Every row gives one point. The window is the flat piece filled in between its corners: a triangle in 3 columns, a solid with four corners in 4, and so on. A path goes straight from each point to the next, and from the last back to the first. After which points does the path pass through the window?
In the rows, zero is written as 128.

Window (4 x 4):
[[178 137 119 135]
 [ 88 102  79  90]
 [116 132 128 111]
 [191 192 117 148]]
Path:
(1): [119 118  87  48]
(2): [ 71  96  79 144]
(3): [102 118  92 129]
(4): [121 118 110  58]
(5): [129 122  81  91]
(6): [109 117  74 133]
(7): [127 152 108 142]
(8): [157 150 118  75]
(9): [119 129 116  87]
(10): [ 98 117  99 146]
(11): [103 117  89 155]
(12): [143 129  94  72]
(13): [174 143 129 105]
(14): [127 124 105 166]
(15): [118 128 126 135]
(16): [123 143 124  68]
Through the window after points: 1, 3, 9, 13, 15

Window (8 x 8):
[[120 178 100 155 112 155  85 124]
 [190  74 174  37 197 152 143 131]
 [133 141  24 122 126 120 159 145]
 [139 198  73 119 173  99 151 155]
 [ 91 133 166 200 116 161  99 109]
 [157 111 164 147 132 121  94 100]
 [105 148  89 104 111 106 131 141]
 [112 141  62 117 182  97  97 148]]
Path:
(1): [148 132 108 129 144 112 124 166]
(2): [128 140  99 112 158 115 135 114]
(3): [119 155 101 114 138 146 125  65]
(4): [134 144 116 129 128 133 104 159]
(5): [114 154  80 175 109 115 102 192]
(6): [ 95 161  69 158 128 126 121  89]
(7): [125 144  81 122 152 124 134  82]
(8): [149 129 115 142 125 121 111 195]
(9): [135 130 108 129 157 113 106 183]
(10): [114 145  86 100 164 133 115  71]
(11): [133 145  92  96 157 122 122 107]
(12): [147 135  97 112 145 116 112 160]
Through the window after points: 3, 7, 9

Window (11 x 11):
[[ 98 133 164 132 123 147 113 137 141 120 121]
 [144  96 161 177 160  45 144  88 110 141  95]
 [129 110 128 125 212 173 121  89 146 110 154]
 [ 84 118 122 129 140 141 158 120 131 114 131]
 [131 121 146  92 124 105 136  78 111 123 116]
 [148 144 122  82 131 155 125 249  90 180  97]
 [128 111 150 108 165 147 157 109 165 136 133]
 [129 114 106 104 121 146 114 137 147 145 132]
 [138 185 138 141 110 121 136 114 149 107 123]
 [129 105 140 133 131 171 149 108 119 140 135]
 [125 162 129 107 143 131 122 116 126 178 113]]
Path:
(1): [130 124 162 116 142 132 147 119 141 142 162]
(2): [115 139 160 125 138 112 136 139 120 148 174]
(3): [135 122 120 130 137 138 136 113 138 115  60]
(4): [117 107 122 120 155 161 129 111 127 133  80]
(5): [116 112 152 109 145 117 145 134 113 154 179]
(6): [121 135 154 122 136 111 128 122 123 140 142]
(7): [130 122 137 126 138 129 135 115 129 130  93]
(8): [125 125 134 122 149 146 142 112 150 126 108]
Through the window after points: 2, 6, 8

Window (12 x 12):
[[179 136 125 104 139 155 123  95 119 168 123 167]
 [103 166 157 111 118 157 173 190 196 140 105 116]
 [106 131 114 118  84 145 124 138 103 156 122 129]
 [174  87 112 125 121  15 159 111 113 150  91 123]
 [175  87 156 119 196 176 115  82 136 102  29 168]
 [106 135  79 167 185 150 112 134 129 139 146 174]
 [103 125 148 141  81 145 158 152 203 159 144 113]
 [100 137 116  76 106 156 133 110 189 149  70 125]
 [129 155 114 190 127  18 160  86 105 136 104 100]
 [152 188 143 135 131 110 126 108 155   8 181  94]
 [109 120 147 129 203 150 157 107 130 109 159 153]
 [137 170 192 107 131 136  46 148 158 127 140 106]]
Path:
(1): [130 147 135 143 130  73 133 106 133 110 114 153]
(2): [108 134 138 133 121 109 153 114 150 125 117 196]
(3): [156 111  95 148 164 167 155 121 148 128 128  62]
(4): [149 104  96 129 139 137 151 126 136 152 109  42]
(5): [134 136 151 121 109  89 140 114 143 135 104 141]
(6): [120 144 156 107 103  94 114 101 133 105 107 209]
(7): [165 100 107 142 175 147 127 101 139 153 106  60]
(8): [138 125 114 137 132 104 130 134 137 126 121  66]
(9): [101 152 156 128 103  77 148 121 144  93 118 191]
(10): [134 148 161 117 100 116 134  99 163 136 132 226]
(11): [160 133 112 119 160 153 127 117 118 142 121  85]
(12): [161 126 109 123 162 151 120 123 120 151 134  57]
(13): [119 137 153 123 118  93 116 101 152 113 104 173]
(14): [126 146 144 121 126 110 134 109 139 126 117 187]
(15): [152 130 122 131 161 145 144 114 129 152 128  97]
(16): [142 137 116 151 142  97 143 110 129 129 119  91]
Through the window after points: 10, 14, 16

Window (14 x 14):
[[ 76 220 148  52  55 111 166 162 160  54 145 173 196 125]
 [181 137 133 199  99 121 145 162 120 157 165 109 187 132]
 [147 124  72 167 107  18 104 130 108 120 114 157 128 149]
 [152 167  98 112 200 102 140 109 117  93 154 120  90 118]
 [132 128 120 171  92 100 159  91 187 125 161 111 141 143]
 [119 118 119  94 118 118 150 118 128 179 134 178 123 114]
 [134 108 100 131 106 203 128 152 157 178 156 115 123 107]
 [114 161  91 154  87 116 138 111 145 180 182 143 202 133]
 [116 153 148 106 123 162  81 143 145 172 131 192 115 110]
 [ 81 149 116 186 103 111 130 154 119 159 107 128 104 125]
 [111 114 133 165 190 133 112 158 134 111 182 142 127 138]
 [104 132 145  55 185 140 116 128 155 111 131  87  97 110]
 [132  95 126 140  83 140 110 100 108  97 118 142 185 126]
 [ 74  97 103 133 121 140 108 113 171 137  44 194 172 134]]
Path:
(1): [ 91 167 127  91  92 103 144 151 158  85 146 155 175  64]
(2): [102 181 136  92  81 136 147 144 147 103 137 159 165 165]
(3): [130 146 120 127 109 138 125 134 133 151 135 150 147 173]
(4): [135 132 123 156 119 122 117 140 141 150 155 140 145  69]
(5): [120 117 115 152 117  95 112 121 135 113 127 146 159  62]
(6): [127 120 108 139 108 113 116 123 124 125 117 153 149 161]
(7): [112 132 125 125  99 142 113 135 143 168 119 161 150 174]
(8): [105 129 132 141  97 127 112 148 149 142 136 163 146  60]
Through the window after points: 1, 3, 5

Window (14 x 14):
[[110  90 118  87 120 198  69 124 167 101 166 109 124 154]
 [  7 122 123 125 106 143 145 136 143  81 128 115  62 136]
 [121 116 107 125 103 101  88 117 133 173  88 221 147 123]
 [136 127 218 110 130 122  96  96 195 126 151 104 116 104]
 [ 78  85 139 131 140 166 105 161 109 135  93 147 140 123]
 [145  55  97 138 114 186 104 141 111 131 166  69  75 167]
 [168 116 193  87  91  51 151 154 129  81 164 136  80 157]
 [127 167 122 189 145 149  95 174 152 142 103 128 129  89]
 [150 105 176 130 171 152  70 114 122 104 187 113 101 151]
 [111 159 137 141 128  92 141 156 126 154 135 133 159 125]
 [118 129 142 156 110 182 156 100 149 100 114 162  89 140]
 [142 177 117 133 123 130 105 157  89 139 117  87 122 105]
 [128 141 104  89 184  95 153 145 132  92 133  88  95 137]
 [ 93 102 169 159 143 101 106 140 119  38 131  52 146 108]]
Path:
(1): [122 104 134 112 130 132 138 123 121 105 162 127 108 114]
(2): [109 147 146 113 128 114  91 138 145 120  88  92 108 203]
(3): [110 132 179 133 128 132  87 147 159 126 101 110 123 188]
(4): [110 108 138 121 134 124 132 128 140 106 149 134 107 105]
(5): [120 108 115 124 122 131 124 143 124 130 145 138 112  86]
(6): [123 136 136 133 134 124  98 133 132 125 113 120 123 154]
(7): [116 156 145 155 135 105  85 162 152 130  65 106 121 171]
(8): [129 142 131 150 133 141 115 154 134 126 139 126 119  95]
(9): [ 90 118 107 130 118 139 127 152 116 111 160 145 117  60]
(10): [105 135 143 134 117 128 119 143 144 117  92  89 108 166]
(11): [126 129 179 122 131 124  96 121 172 129 120 115 113 136]
(12): [121 110 167 114 120 129 121 107 141 120 179 135 135  69]
(13): [118  95 133 117 122 144 107 129 122 109 180 140 121  77]
(14): [148 130 161 136 154 128  86 129 130 123 127 112 100 187]
(15): [121 142 145 133 135 137 112 139 138 114 116  90 108 164]
(16): [118 107 143 124 124 138 139 138 129 105 174 145 106  61]
Through the window after points: 5, 7, 11, 13

Window (14 x 14):
[[138 127 144 116  71 118 140  89  98 133 201 158 116  84]
 [163 148 121 104  90 148 132  69 148 125  67 111 174 129]
 [199 171  64 121 136 177 125 133 140 128 124 133 177 141]
 [154 120 155  83 118 108 165 130 124  70 165 123 111 115]
 [145  93 153 174 109 134 147 101 130  74 167 150 131  87]
 [103  86 173 135 161 116 114 138 156 142 196 138 101  97]
 [100 115  99 171 143 182 118 202  82 169  18 103  94 105]
 [111  70 111 106 108 156 172 123 149 121 170 150 126  92]
 [169 171 124 108 129 223 143  87 131 116  92 135 121 136]
 [103 127 102 121 105 145 107  98 136  81 175 111 113 105]
 [157 115 103 136 134 121 155  95 148 127 152 116  80  73]
 [ 65 124  70 185 194 153 149 153  73 173  40 139 103 149]
 [150 187 106 151  85 179 175 115 155 136 110  97 145 155]
 [107 125  86 168 121 153 117 169 127 150  20 167  69 157]]
Path:
(1): [151  88 114 115  97 148 129 101 125 125 141 119 125 147]
(2): [141  89  94 146 118 161 137 121 109 131 111 100 131 162]
(3): [130 181 141 127 118 155 139 138 142 118  98 158 129  72]
(4): [140 164 120 104 109 153 154 120 127 117 130 135 156  88]
(5): [158  74 126 150 125 133 136  80 131 120 166  97  94 137]
(6): [159  85 113 136 103 156 146 117 105 120 136 105 132 174]
(7): [121 156 130 124 117 138 134  96 156 124  98 153 135  65]
(8): [119 154 127 131 118 131 151 142 153  94 122 133 143 100]
(9): [167  98 130 124 116 165 140  92 111 156 149 108  90 157]
(10): [173 104 111 146 119 170 137  93 122 124 115 116 110 163]
(11): [117 199 127  98 126 183 148 128 145 125  99 146 145  82]
(12): [125 189 134 119 121 144 171 109 147 113 100 152 150  55]
Through the window after points: 6, 8, 10, 12

Window (14 x 14):
[[158 124 114 179  78 166 127 107 132 168  99 138 184 124]
 [103 189 158 118 110 180 102 129 126  91  81 169 118 124]
 [123 150 119 147  86 196 149 132 123  59 138 142 132 170]
 [162 143 146 158 158 174 128 144 148 111 126 194 137 153]
 [141 195 137 109 111 157 140  67 137  95 140 182 150 161]
 [127 161 154 164 155 159 162  99  96  97  94 125 168 147]
 [119 160 154 154 100 168 193 154 167 178 124 124 183 143]
 [ 94  99  46 176 100  29 164 141  87 222 133 167  98 138]
 [133  84  81  85 121 111 155 134  86 194 124 141 109 141]
 [162 107  90 148  95  34 146 152 129 192 135  92 106 125]
 [129 155 104 144 129 181 170 107 195  93  69 142 165 138]
 [104  55 135 145  93  62 161 108 123 166 133 160 112 118]
 [ 89  80  78 164 139  83 119 110 128 226 178 110  98 109]
 [117 125  99 138 112 117 139 166 151 142 131 126 234 119]]
Path:
(1): [111 115 123 139 124 117 135 113 126 125 103 142 160 161]
(2): [121 145 117 125 116 113 116  98 134 154 131 144 152 185]
(3): [118 127 113 157 116 151 162 125 128 135 141 152 117  68]
(4): [124 156 137 135 112 137 176 109 134 100 108 166 140  49]
(5): [125 148 116 135 113 142 127 130 141 135 119 142 163 164]
(6): [111  98 123 141 127 121 100 122 133 159 114 152 153 214]
(7): [146 170 125 139 100 159 167 111 139 111 129 137 137  84]
(8): [127 132 134 137 107 154 148 119 124 119 130 147 154  98]
(9): [124 123 109 141 118 124 138 134 144 158 113 133 139 190]
(10): [106 129 138 156 107 140 124 127 161 138  87 140 153 215]
(11): [129 143 123 142 121 156 157 117 116 127 125 154 148 108]
(12): [146 140 134 156 101 137 188 121 110 157 157 148 113  87]
Through the window after points: 2, 4, 12

Window (14 x 14):
[[130 157 116 124  93  77 115  67  67 130 112  88  79 134]
 [191  94 123 123 143 151 110  74 148 152  66 116 221 125]
 [185 154 161 181  86 106  73 125 175 114  96 112 150 103]
 [168  73 102  89 173 122 138 188  85 121  94 116 102 129]
 [182 102 147 111 120 136 138 122 130  33 186 165 111 119]
 [102 117 103 131 127  36  74  70 249 182  90 156 146 146]
 [123 127  81 159 173 120 134 141  96 149 165 135  99 140]
 [114 127 118 104 211 101 151 106  97 107 152  93 113 129]
 [128 141  83  86 144 106 124 135 100 118 166  95 150 140]
 [ 86 101 174  98 150 100 141 131 147 156 151 186 121 136]
 [171 162 103  86 140 111 223  81 115 124 115  88 127 102]
 [119  87  99 147 132 105 139 145 103  70 141 120 152 121]
 [137 135 113  70 189 171 163 153  97 112  66 167 116 104]
 [104 115  98 140 119 142 118 137 195 120 132  85  92 138]]
Path:
(1): [151 101 112 109 128 131 118 119 114 124 122 121 137  58]
(2): [147 138 115 129 140 102 143 135 130 115 110 117 129 178]
(3): [129 125 154 126 138 123 167 133 138 116 115 149 137 218]
(4): [120 105 130 102 147 105 119 109 145 148 137 143 130  82]
(5): [132  94 105  99 115 107 114  97 134 124 147 135 105  69]
(6): [150 138 133 135 142 102 129 116 149  94 128 136 129 175]
(7): [139 152 108 119 143 104 136 130 112 119 117 114 130 208]
(8): [124 120 108 107 143  99 120  99 118 127 141 109 119  79]
(9): [119 111 124 100 151 126 135 130 131 135 129 142 123 104]
(10): [129 139 130 109 153 110 143 130 129 113 111 144 130 181]
(11): [143 137 127 114 145 116 136 118 139 126 115 134 128 168]
(12): [139 115 111 107 147 111 113 105 139 141 125 122 127  84]
(13): [145 106 118 122 124 101 119 100 132 126 146 111 128  89]
(14): [159 138 130 122 137 106 153 112 145 105 121 128 148 195]
(15): [126 112 109 111 156 102 151 115 124 119 129 132 122 164]
(16): [111 113 108  94 149 121 134 116 123 128 149 135 118  86]
Through the window after points: 3, 5, 7, 9

Window (14 x 14):
[[ 96 115 126 118 111 166 132 130  87  91  70 112 111 123]
 [182 171 120 149 120 109 171 102 182 220  99  62 128 120]
 [138  90 101  75 163 159  84 182 125  65  69 121 128 178]
 [154 122 116 167  55 106 119 114 127 134 140  67 159  98]
 [145  89 175  82 122 175  99 113  99  56 118  95 121 152]
 [128 105 117 156 104 115 139 125 107 140 187  54 104 102]
 [125 133 103 150 200 103 131 104  92 122  92 203 156 106]
 [139 139  93 183  98 174 140 115 108 151 181  85 166 109]
 [139  37 146 116 167 172 100 160 120  98  86 115 142 107]
 [ 96 125 122 147  70 145  93 104 136 163 168 101 129 119]
 [110  86  99 114  47 145 157  97  98 134 168 113 147 142]
 [121 167 130 138 193  85 140 132  62 198  79 160 190 116]
 [102 124 115 132 215 102 128  87 102 139  56 109 180 130]
 [ 88 128 124 148 117 132 156 152 138 110 176 132 182  96]]
Path:
(1): [ 96  66 146 183 141 120 120 133 121 136 100 125 158 172]
(2): [138 112 126 157 130 138 136 142 111 120 120 107 154 140]
(3): [119 133  96  85 142 119 139  93 111 137 124 119 158  40]
(4): [140 132  98 107 129 134 120 111 119 141 124 106 136  95]
(5): [141 106 154 182 118 122 168 131 142 151 104  98 146 178]
(6): [117 109 136 181 115 141 137 118 115 125 130  92 132 150]
(7): [140 133 105  83  97 146 126 131 119 155 133  71 156  85]
(8): [114 106  82  77 140 122 106  81  87 147  96 106 180  57]
(9): [147 137 143 185 136 108 157 155 111 128 126 119 144 149]
(10): [106 106 153 183 132  96 120 116  81 113  94 124 175 175]
(11): [132 147  99 100 178 127 134 122 111 168  94 115 155  87]
(12): [127 139  90 100 123 130 119 111  95 137 130 109 168  96]
(13): [115  88 153 169 111 126 165 118 104 147 124 140 133 168]
(14): [116 119 125 157 150 121 148 115 104 139 106 114 153 147]
(15): [123 125  94  85 140 125 105 100 103 132 117 137 172  70]
(16): [145 144 100  86 174 140 124 103 103 117  92  91 155  79]
Through the window after points: 4, 10, 12, 14, 16

Window (14 x 14):
[[203 183 113 112 135 128 144 104 160 104 102 119 185 140]
 [169 159 152 144 123 106 138  79 121 114 100  91 223 136]
 [166 201 154 108 124  81 141 125 177 175 103 120 193 151]
 [219 197 150 110 128  42 122  63 118 108 111  83 174 141]
 [119 132 155 190 181  95 127 144 148 107 118 165 134 110]
 [120 125  98 119  75 117 141 106 115 124  97  75  83 158]
 [135 111 135 127 114 138 114 107  81 104 173 107 140 149]
 [120 156 118 151 142 109 149  73 103 110 143 152 152 120]
 [125 102 167 159 192 142 171 104 135 131 127 158 119 129]
 [138 108 138 155 156 135 100  83 113 130 107 173 129 118]
 [146  92 124  97  51 104 145  75 158 101 151 100 166 177]
 [156 103 132 167  57  84 169 141 101 152 125 133  80 134]
 [121 167 170 170 139 171 110  67 109  81 131 145 116 135]
 [133  73  88 150  54 134 148 104 167 165 163  74  86 142]]
Path:
(1): [163 146 117 167 122  95 123  88 134 123 128 126 173 187]
(2): [168 159 121 156 141 105 125  86 134 117 121 114 156 170]
(3): [166 160 152 113 116 117 143 103 132 104 113 126 147 102]
(4): [140 124 155 122 115 122 167 106 132 125 130 110 132  90]
(5): [161 130 124 153 129 113 137 101 138 124 121 139 141 177]
(6): [164 152 114 169 128 104 128  93 111 142 147 112 152 181]
(7): [150 125 165  73 102 109 125  95 110  74 121  97 137  95]
(8): [160 148 174  97 121 104 150  94 126 103 108  91 164  81]
Through the window after points: 2, 4, 6, 8

Window (14 x 14):
[[ 93 125 156 197 187  86 124 148 164 181  88 152 133 134]
 [151 124 141 157 155  93 161 200 111 112 206  57  95 137]
 [130 108 120  94 140  84 132 199 175 183 139 134 172 101]
 [175 110 151 130  98 149 120  80 124 129 114 115 170 169]
 [158 125  84 134 135 117 212 143 182 140 193 126 126 114]
 [103 126 214 130 148 126 110 148 156  92 145 144 149  98]
 [167  63 139 170  86  93 184  96  91 128 187 138 184  82]
 [127 144 112 186 111 157 156 150 111 158 120 192 171 101]
 [ 93 113  70 134  79 131 144 160 114  88 102  44 179 174]
 [ 91  91 142 130  20 131 123 176 142 134 127 161 139 113]
 [ 73 119  74 179 122 103  55 168 167  89 150 167 149  86]
 [182 153 152 161  94 103 173 114 137 135 126 116 139 101]
 [ 29 169 156 144 140  91  60 142 108  93 169  39 112 160]
 [141 118 120  66  93 140 128  90 123  88  87 144 121 125]]
Path:
(1): [101  93  98 155 117 167 105 133 164 149 107  99 131  92]
(2): [107 137 119 128 121  73 135 167 134  92 177 157 153 147]
(3): [121 124 139 136 118 101 126 145 140 106 141 131 148 148]
(4): [119 103 127 145 119 137 104 131 151 130 130  95 138  85]
(5): [127 113 125 144 111 150 131 132 152 144 145  98 133  95]
(6): [133 133 129 129 105  82 159 149 134 115 148 149 154 161]
(7): [119 159 156 136 123  80 127 148 148  98 140 130 151 170]
(8): [111 112 145 139 130 180 104 135 138 142 119  84 119  82]
(9): [105 102 135 123 124 151  95 136 140 153 132  89 128  80]
(10): [123 146 139 142 119  80 130 143 133 106 147 125 166 178]
(11): [109 139 138 173 123  74 130 148 140 120 147 163 142 181]
(12): [109 100 141 149 144 130 129 131 130 152 130  79 141  59]
(13): [117 107 141 168 119 130 125 146 142 155 143 108 138  95]
(14): [133 134 126 143 112  67 161 157 133 104 163 144 164 143]
(15): [133 148 126 137 116  83 155 170 142 101 145 147 144 150]
(16): [ 90  87 123 136 135 138 113 148 134 160 154  80 130  60]
Through the window after points: 5, 9, 11

Window (14 x 14):
[[103 163 135 154 152 216 143 116  81  72  96 111 163  83]
 [106 172  99 141  87 143 171 114  80 152 121 147 111 123]
 [146 113 149 116 104  83  92 103 117  71 166  73 108 116]
 [123 143 129  99 171 107 148 142 107 188 152 101  96 138]
 [175 144 168 143 112 140 153 150 122 140 171 151 108 150]
 [ 99 129 137 150 131 112 136 136  61 157  91 142  95 128]
 [187 172 130 117 196  95 128 116 187 103 171 122 125  75]
 [173 137 120 120  98 104 169  84 119  92 100 119 127 159]
 [136 197 157 115 145 124 106 123  99  65 153 130 162 109]
 [ 95 117  79 116  79 138 141 101 115 143 123 182 155 176]
 [130 120 129 143  96 118  90   8 135 131  36  37  99 147]
 [123 160 109 119 180 157 143  83  80 129 153 152 101 109]
 [127 105 173  57  88  87  86 128  80 130 149 119 117  98]
 [198 132 111 183 131 189 123 159  77 183 122 101 135 137]]
Path:
(1): [144 151 148 124 124 103 144  94 113 156 152 144 149 112]
(2): [119 138 142 129 141  93 132  68  57 134 155 117 168 109]
(3): [127 149 125 109 122 144 135 124 128 106 119 133  99 125]
(4): [149 135 129  96 117 112  96 124 115  89 132 117 102 121]
(5): [131 113 164 170 114  83 138  68 110 111 180  44 138 118]
(6): [125 146 134 162 143 131 165  99 104 130 139 143 152 126]
(7): [149 172  99  94 126 151 101 133 114 115 126 118  93 132]
(8): [142 135 110 118 134 120 109 137 103 111 124 104  70 143]
Through the window after points: 4
